Each row is a point. Two turns around zero, p and q, are shown by what they do to some points. Where does a point land after both, in the order given? Backwards means that the second turn is done in reverse. Each puzzle has new turns, and all numbers are rounded.
In the rows, zero is written as 128.

Turn p:
[159 134] -> [160 129]
[79 92] -> [ 74 100]
[146 158] -> [150 155]
Turn q:
[174 167] -> [177 164]
[ 92 115] -> [ 91 118]
[118 102] -> [116 103]
Where do these land?
p, then q: [121 142] -> [124 143]
p, then q: [ 92 150] -> [ 98 158]
q, then p: [104 119] -> [103 125]
q, then p backwards: [195 102] -> [197 108]

Turn p:
[138 107 102 145 120 106] -> [134 113 100 140 125  98]
[ 99  47 156 149 166 132] -> [104  46 158 129 168 110]
[158 167 147 139 152 111] -> [157 168 153 147 143 118]
[123 175 144 102 143 108] -> [127 180 154 108 131 123]
[ 82  54  77 137 145 144] -> [ 82  59  78 114 163 119]
[134  87 118 101 125 133] -> [138  92 115  96 127 127]
[137 122  87 131 120 182] -> [133 115  80 134 137 174]
[128 199 147 135  89 124] -> [123 190 144 151  83 145]
[154 193 174 113  92 114] -> [154 187 170 133  76 139]
Turn q:
[ 81 121 135 144  66 141] -> [ 88 119 137 145  62 139]
[129 105 149 106 179 104] -> [127 100 147 102 180 118]
[157  93 125 115 134  79] -> [157  92 127 104 137  85]
[146 139 133  92 133 109] -> [138 141 131  90 138 111]
[153 104 164 124 126 123] -> [156 104 156 110 126 136]
[141 159  70 130 178 192] -> [132 171  62 152 177 172]
[ 88 175 120 185  81 149] -> [ 97 169 136 193  76 136]
Where do these land?
q, then p backwards: [ 98 129 129 141 140 105] -> [103 120 136 152 139 112]
p, then q: [159  98  72 165 153 141] -> [155 103  77 164 168 109]
q, then p: [100 158 139  94  98  94] -> [ 98 159 152  97  91 111]
q, then p backwards: [111 119  68 136 125 168] -> [117 133  70 153 102 156]
q, then p: [162  74 163 103 152 155] -> [171  80 132  92 151 163]
q, then p: [122 139 105 115 102 105] -> [117 147 113 117 103 103]
q, then p: [165 112 207 173 127 163] -> [180  87 178 165 119 181]
p, then q backwards: [107 195 142  96 127  95] -> [120 202 145  98 106 121]

Turn p:
[162 169 110 153  89 122 102 133 120] -> [154 158 121 172  84 120 108 136 119]
[100  58 144 107 139 115 144 138 155] -> [109  63 132  96 156 118 146 138 157]
[119 132  85 159 105 149  96  96 142] -> [120 134  82 158 104 140  98  98 150]
[146 112 111 139 105  98 105  99 117] -> [155 109 110 144 107  98 117 100 127]
[141 140 136 135 113 127  71  96 109] -> [138 131 137 136  92 118  84  89 114]
[172 121 115 139 126 141 128  95 111] -> [172 125 118 142 122 149 127  97 115]
[121 153 105 135  97 133 112  87  87] -> [124 151 103 145  89 121 129  81 102]
[ 95  92 108 115 155  78 144 103 153] -> [124 106 100  99 170  81 141 112 161]
[144 157 169 110 175 145 146 162 145] -> [133 158 178 102 162 155 125 165 126]
[109 137 108 147 141 145 128 178  97] -> [ 99 136 106 140 138 141 120 166  86]
[124 141 202 129 145 137 186 161 148] -> [110 137 204 131 168 146 169 161 137]
[103 124 143  69 144 146 176 190 153] -> [ 99 129 146  72 143 149 173 195 142]
Turn q:
[ 94 104  99 150 128 173 147 193 152] -> [102 106  97 150 155 177 136 192 145]
[154 112 134 107 151 116  79 124 169] -> [172 116 129 105 141 119  88 117 168]
[136 158 144  58 113 121 158  98  89] -> [121 161 145  63  98 118 167 102  98]
[ 85  84 111 169 161 161 172 166 122] -> [ 98  89 105 163 188 159 154 167 106]
[132  83 105 141 112 137 115 158 127] -> [140  85 101 141 117 145 119 156 127]
[139 182 131  99 104 160 184  72  95] -> [105 189 124 110 100 138 194  78 106]
[149 143 112 120 134  77 103 135 151] -> [150 134 133 120 118  77 106 143 156]
[142 142 131 121 116 115 145  76 118] -> [124 141 130 124 110 104 150  81 122]
[134 117 162 137 115 101 108 140 160] -> [135 104 166 134 119 122 104 130 160]
[140 146 147 171 147 135 110 135 100] -> [149 148 147 170 138 135 111 128  99]
[103 139 133 135 126 114  86 109 127] -> [113 136 130 129 124 116  79 111 124]
Where do these land?
p, then q backwards: [147 225 100 188 109 109 111 119 115] -> [152 216 101 194 131 132  94 113 102]
q, then p backwards: [135 131 181 101 129 138 111 123 114] -> [152 135 166 103 147 152 115 110 117]
q, then p: [112  98 128  96 184 126 127 197 153] -> [139 108 140  70 163 150 102 193 118]
q, then p: [112 112 106 108 118  93 115 127 131] -> [126 105 112 107 112  93 125 139 134]
p, then q: [123 104 116 116 104 138 116 152 107] -> [117  99 110 123 104 141 132 147 110]
p, then q backwards: [112 110 163 221 138 145 137 102 116] -> [ 96 108 165 212 151 146 135  96 134]
p, then q: [153 103 124 116 124 118 138 115  97] -> [151 110 120 123 114 120 158 114 107]
q, then p: [163 130 150 109 118 143 113 115 157] -> [155 133 147 124 110 151 128 114 166]
q, then p: [100 163 105 129 125 125 196 128 182] -> [ 83 161 120 127 177 111 161 154 178]
q, then p: [121 103 108  96 133 146 115 102 107] -> [142 126  91  94 110 134 135 107 113]

Turn p:
[123 127 128  95 138  95 184 119 148 100 157  96] -> [ 99 124 138  98 121 103 182 126 150  94 144  94]
[132 149 169 144 161 116 107 156 123 122 104 154] -> [137 170 166 145 150 109 112 131 130 137 126 166]
[147 123  92 108 163 173 183 116 128 102 129 122] -> [142 129 103 116 158 168 182 137 138  78 124 118]
[ 94 100 145 175  64 123 138 115 105 145 118 161] -> [115  80 140 157  72 147 119  99 115 154 126 174]
[ 88 136 149 123 142 135 101 145 164 112 114  85] -> [ 88 144 164 141 142 133  95 153 148 123 121  92]
[ 91 135 119 131 133  95 145 164 174 130 156 110] -> [ 77 135 130 146 120 101 154 158 154 148 147 103]
[185 137 101 133  98 157 103  92  85  86 130 161] -> [192 137  85 125  99 143 103 109  87  79 132 146]
[123 102 146 140 152  95  97 158 123 144 105  81] -> [115 111 165 148 165  85 107 136 118 147  98 108]
[ 91 103 120 141 124  77 103 136 171 155  94 138] -> [ 86 121 122 154 118  93 106 123 168 168  86 136]
[126 153 115 136 135 109 147 174 165 148 120  74] -> [114 145 149 149 134 112 163 161 136 161 112  72]
[159 133  97  97 160 185 129 119  75 105 186 153] -> [160 131  76  92 167 156 137 145  85  82 179 147]
[135 109 165 111  94 125  98 154 142 157 100 144] -> [150 111 156 117 109 117  89 151 151 165 109 148]
[140 113 150 169  96 134 124  71 137 162 147 160] -> [151 100 115 141 102 146 109  64 146 157 158 144]
[158 171  97  89 132 174 131  73  53 124 133 152] -> [166 155  85  64 135 180 131  99  66  99 130 145]
Turn q:
[101 126 126 122 114 159 116  96 161 148 100 123] -> [116 129 130  93 127 150 117  79 149 142 112 134]
[147 107 113 166 103 157  93 165 145 130 156 102] -> [136 125 110 153 106 172  69 145 141 137 146 105]
[131 137 104 139 135 108 115 216 152 122 108 104] -> [112 158 101 126 131 131 102 203 169 134 119 101]
[168 118 144 136 137 143 109 108 132 149 113 113] -> [166 111 142 120 149 140 104 116 120 144 114 114]
[129  94 114 128 111 145 151 164  99 129 141 225] -> [ 98  88 113 144 120 130 121 169 102 127 145 220]
[100 149 110 132 180 106 135  98 100 114  99 123] -> [101 142 120 122 163  78 144 106 107 103 102 109]
[190 131 119 142 100  88 156  89  58 149 127 112] -> [188  95 101 146 105  97 160 130  60 149 103 108]
[199 147 165 120 136 151 134  99 157 135 202  99] -> [205 138 162 174 152 179 147 108 121 141 169 109]
[116 146 114 104  99 121 139 132 156  35 135 133] -> [136 165 118 143  92 131 153 129 172  54 125 153]
[111 130 114 103  96 128 143  97 144 148 170 119] -> [134 135 111 127 103 142 160  88 133 149 167 133]
[ 99 130 218 103 138  87 145 116  54 107 113 123] -> [115  98 209 104 104  76 181 147  88  97 124 103]
[110 142 109 126 178 139  61 120 136 146 104 181] -> [104 165 137  95 177 102  67 113 111 131 128 166]
[104 150 143 138  98 147 152 140 148 116 151 153] -> [101 144 143 152 101 162 148 128 137 129 130 158]
[106 111 109 157 161  82 123 134 157 149 101 103] -> [107 131 113 132 148  80 110 125 169 160 111  93]
[110 103 119 105 134 158 146 146 121 143 100 107] -> [104  95 109  90 142 149 136 135 140 124 126 114]
Where do these land?
p, then q backwards: [ 99 129 113 143 135  82 127 125 120 145 139 138] -> [ 90 129 108 144 133 108 143 114 119 151 130 149]
p, then q: [ 89 157  88 142 152 165 172 163 166 167 162 132] -> [ 61 130  93 155 161 186 152 133 134 165 145 114]
p, then q: [153 156 172 103 144 135 141 122 167 165 169 163] -> [163 163 138 139 157 156 158 119 142 170 180 147]
q, then p: [158 110 163 167  99 125 107 132 107 145 113  87] -> [165  84 161 131 128 122  93 136 111 144 101  98]
q, then p backwards: [139  90 102 179 165 173 122 128  97  98 172 106] -> [114  91 105 182 135 166  85 105 121  91 157  91]
p, then q backwards: [115  72 103 169 163 152 107 128 177 122 109 144] -> [147  94  95 177 161 142 161 144 177  99 131 135]
p, then q backwards: [ 96  86 170 146 111  90  88 189 102 161  91 135] -> [135 100 176 186 137  98 120 140 118 162 101 202]
q, then p: [142 129  94 117 109 139 101 118 122  98 131 113] -> [149 143  98 127 108 127 115 135 110  95 125 109]
q, then p: [ 96 165 100  89 140 104 157 153 170  84 121 136] -> [ 95 192 120 138 100 136 178 149 165 117 134 123]
p, then q backwards: [138 150 118 121  89 149 169 121 153  83 141 112] -> [119 137 141 107  87 132 139 145 118  85 150  82]
q, then p: [ 92 102 178 102 101 102 122 115  94 114 113 159] -> [115  95 162  91  78  95 124 127 144 116 137 166]
p, then q: [148 139 154  81 121 105 143 103  87 144 121  90] -> [164 105 149  76 130 111 175 126 118 110 141 114]
q, then p: [166 128 101 105  99 135  76  92 136 174  94 125] -> [181 136  84  65 140 122 100 121 121 144 100 118]
p, then q: [137 171 168 165 153 167 119 114 144  84 106 114] -> [141 165 182 163 136 167 115 110 108 100 101 107]
p, then q: [151 136  95  92 139 100 171 116  79 136 137 166] -> [138 118  85 115 141 104 192 136 108 113 128 175]

Turn p:
[161  95 169 182 182 133 153 164 171 103 155 141 166 122] -> [224 122 142 103 165 136 135 155 135 150  94 144 117  81]
[164 100  83  69  97 118 158 106 118 183  79 141 114 112] -> [114 151 101 123  59 118 131  95  74 106 121  63 109 157]
[144 122  91 119  80 182  77 148  99 133  82 168 126  88] -> [106 169  91 156  98 132  48 161  92  92 119 135 125 152]
[114 118  83 131  92 138 104 106 131 116 119 166 131 171] -> [119  88 112 176 101 158 121 136 120  91 125 138 136 154]
[100 109 172 130 109 165 166 144 129 133 176  84 111 143] -> [120 114 167 113 116 127 136 166 174 166 165 117  83 104]
[138 177  93  92 168  83 149 140  69 142 142 164 171 146] -> [112 134 119  97 132 152 183 111  42 137 150 162 174 139]
[ 65 154 122 104 187 145 163 113 152 142 165 139  92  92] -> [ 74 119  86 103 134 108 178 120 145 165  99 162  85  90]
[163 144 164 152  86 174 116 106 173  86  67 171 102 132] -> [170 179 135 179  97 132 102 124 182  68  95 160 108 145]
[147 157 132 133  80 100 101  85 145 100 167 151 144 129] -> [151 101 116 143 108 134 105  78 151 108 168 170 157 125]
[ 91 113 148 152 193 165 165  99 120  96 162  76 137 106] -> [115 117 133  89 202 160 145 129 162 154 128 130  63  94]
[120 100 111  72 132  92 136 185 135 112 124  77  82 147] -> [113 101 139  85 130  59 158 166 133 122 136  86 132 177]
[153 144 124 103 148 150  63 129 133 142  85 156 175 140] -> [128 148 132 121 115 165  86 120 102 126  70 153 169 169]
[161 187 106 173 138  75 146 150 127 174 159  83  99 130] -> [148 150 106 158 157  91 172 106 126 202 174 105 168 136]
[122  88 169 145 105 123 104 117 100 132 132 113  87 136] -> [115 114 183 159 136  96  96 125 135 123 142 111 106 117]
[ 78 113 154 162 121  77 121 128 117 126 106  89 184 127] -> [113 114 159 115 170 154 124 128 147 110 134  82 187  81]
Turn q:
[ 83 120 140  56 114 214 124 152 137 150 141  98  91 150] -> [ 79 195 109 123 140 164  68 139 128 149  81 125  64 134]
[ 93  71  74 140 112 142 107  96  91 119 138 107 135 104] -> [ 93 132  73 140 124 128  97 113  88 112 185 163 140 129]
[151 130  92 157  76 114 144  71 133 151 113 143 149 112] -> [153  97 102 148 100 100 131  69 133  88 140 141 129  93]
[127  93 101 134  92  68 114 139 122 164 102 124 128 117] -> [135  89 103 134 138  69 130 144  92 109 122 162 124 108]
[157 159 149 156  99 110  95 141 111 114 115 129 178 135] -> [151 107 135 144  89 116 151 126  91 120 106  85 165 136]
[136 128 175 144 153 140 205 172 135 117 148 129 143 151] -> [100  85 165 137 116 169 163 143 174 167 110 122 105 154]
[131 158 111 133 167 101 153 152 196  76 140 155 159 175] -> [113 132 150 134 140 100 170 131 212 132 109 109 179 175]
[ 59  99 171 108  97 164 115 118 110 126 146 107  76 126] -> [ 71 149 146 104 138 136  60 118  88 157 140 122  83 119]
[142 175 131  95 171  80 193 138 117  82 120 184 168 149] -> [103 126 162  93 107 131 226 151 192 105 122 114 159 117]
[ 70  99 111 131 113 154  83  87  93 193 178 120  73 142] -> [124 184 118 110 118 108  71  90  72 166 157 194  85 128]
[158  77 101 147 116 121  85  71  93 151  91 106 108 153] -> [167 116  83 105 141 112 119  93  68  84 159 147 102 159]
[150 158 182  87 179  98 172 133 183  93 157 122 169 122] -> [124 113 132  99 152 146 180 141 203 185 108  72 156 113]
[174 139 153 146 124 147  98 159 150 102 105 165  88  86] -> [181 113 171 131 128 143  77 171 143  99 129  98 143 123]
[132 196 153 155 175 132 134 158 162 112  70 118 128  99] -> [155 129 190 166 184 166 152 138 140 114  97  98 165 115]
[135 114  76 127  94 126 111 111  78 152 168  78  89 122] -> [137 160  84 159 112 101 119 130  85 136 184 146  75 121]
[150 132 128 133 165 136 114 149 139 144 117 161 166 104] -> [161 120 125 125 122 158 135 149 141 126 102 148 176 124]
Where do these land?
q, then p: [113  75  91 153 110 126  50 145 100  72 137  94 114 119] -> [112  68 146 137 175 146 117 162  86 156 180 154 181 148]
q, then p: [117 133 122 129 152 159 160 144 156 150  90 101 200 187] -> [119 144 125 167 130 195 181 138 140  88  79  94 103 139]
q, then p: [ 79 117 188 102 155 113 122  95 152 137  75 194 107 101] -> [ 95 144 152  39 118 121  94 100 122  98  67 161 118 122]
q, then p: [ 65  88 160 145 190 138 110 124 146  92 167 128 133 180] -> [ 77  87 176 119  84 180 160 123 123 175  89 145 154 134]
q, then p: [113 116 145  99 151 155 132 139 124 166  91  80 101 119] -> [ 96 164 123 143 160 113 136 145 101 141  89 148  91 150]
p, then q: [115 153 155 137 101 102 142  93 147  99 129  73 108 139] -> [126 118 122 121 159 115 121  88 185 176 134 107 138 132]
q, then p: [208 107 137 106 113 119 136 149 145 118 148 106 165 137] -> [161 113 100 134 115 118 134 158 129 136 137  54 123 173]
p, then q: [113 121 132 153 114 121 132 106  40  72 150 148 122 114] -> [115 150 169  99 106 155 112 156 135 166 202 133 160 137]
p, then q: [203 119  77  97 123 114 160 130 204 115 134 121 150  75] -> [168 161  41 139 123  83 157 135 159  72 144 104  90 130]
p, then q: [169 155  88 154 184 115 107 184 148 143 140 155 166 116] -> [170 133  94 135  93 154 190 153 118  83  98 174 140 131]
p, then q backwards: [118 131 136 146 144 134 102  71 117 118 133 165  91 151] -> [100 131 107 174 109 144 170 133 138 164 102 113 124 139]
p, then q: [121 153 135 127 108 155 127 162 122 114 138 132  87 145] -> [124 118 170 139 110  91 127 146 146 146 110 141 132 140]
q, then p: [125 146 105  70 112 122 120 165  51 146 151 133 143 151] -> [ 92 173 103 143  98 105 162 173 120 104 187 130 151 125]
q, then p backwards: [142 189 154 107  65 146 143  96 116 175 153 156 113  72] -> [132  87 196 152  98 139 170 101 151 177 142 172 144  83]
p, then q: [118 116  95 194  99 101 176 118 153 202  83 134 120 112] -> [142 101 108 237 152 144 147  95 103 127 164 120 121 102]
